Each row is a point. Each copy is the shape, with its points in the same order, stretched, turned, moved and blurred by noise. Some copies are also mirrored. Which?

Shape, 8 rows:
[[ 13  36]
 [  5  81]
 [ 37  31]
 [-32   2]
 [ 33 -42]
 [-17 -15]
 [  4   5]
 [-13 -32]]
Copy 1, 8 rows:
[[ 34 -14]
 [ 69 -39]
 [ 39  11]
 [-10 -37]
 [-24  34]
 [-22 -20]
 [  4 -11]
 [-34  -8]]
Copy 1 is: mirrored
Copy 2:
[[  8 -38]
 [-25 -69]
 [ 23 -46]
 [-21  16]
 [ 68  10]
 [ 11  23]
 [ 11 -12]
 [ 17  29]]
Copy 2 is: mirrored
Copy 3 (8 x 2):
[[ 51   6]
 [ 90 -10]
 [ 52  29]
 [  2 -33]
 [-26  47]
 [-12 -11]
 [ 17   4]
 [-28  -6]]
Copy 3 is: mirrored
Copy 4 (8 x 2):
[[  1  26]
 [-15  67]
 [ 23  25]
 [-36 -13]
 [ 33 -45]
 [-19 -25]
 [ -2  -4]
 [-11 -42]]
Copy 4 is: only turned

Shape:
[[ -5 -40  -2  14]
 [  5  63  42  12]
 [-25  44 -31 -20]
 [ 18 -18 -44  17]
 [ -9  34   9  -1]
 [  8  49   9 -41]
 [ 22  58  -6 -53]
 [-37 -44  22  27]
 [-22   4 -23  24]
 [  5  59 -11  -6]]
Copy 1, 10 rows:
[[ -6 -40  26   8]
 [ 43  61  30  27]
 [-14  40 -17 -10]
 [  3 -37 -21  14]
 [ 16  30  18  10]
 [ 41  49   1 -28]
 [ 49  45 -22 -36]
 [-28 -31  62  10]
 [-25   1   7  23]
 [ 26  46 -15   7]]
Copy 1 is: only turned
Copy 2:
[[ 14 -18 -10 -26]
 [ -5  51  63  13]
 [ -2  62 -21   6]
 [ 55  12 -28 -30]
 [ -4  43  19   3]
 [  4  50  12  45]
 [ 18  59   1  57]
 [-25 -21   7 -41]
 [  8  27 -12 -38]
 [ 16  66  10  11]]
Copy 2 is: mirrored
Copy 3, 10 rows:
[[ -2 -33 -19  28]
 [ 16  66  28  39]
 [-24  54 -26   0]
 [-50 -18 -13  13]
 [  0  42   3  24]
 [ 10  55  16 -20]
 [ -7  61  22 -36]
 [ 22 -30 -46  50]
 [-29   8 -31  35]
 [-22  61   8  10]]
Copy 3 is: mirrored
Copy 4 (10 x 4):
[[ -7  -6 -20  -3]
 [-31  37  73  37]
 [-35  74 -15  12]
 [ 18  18 -47   8]
 [-21  42  14  19]
 [  0  71  28  -4]
 [  8  84  32  -7]
 [-48 -23 -14  -4]
 [-24  28 -26  24]
 [ -6  65   9  29]]
Copy 4 is: only turned
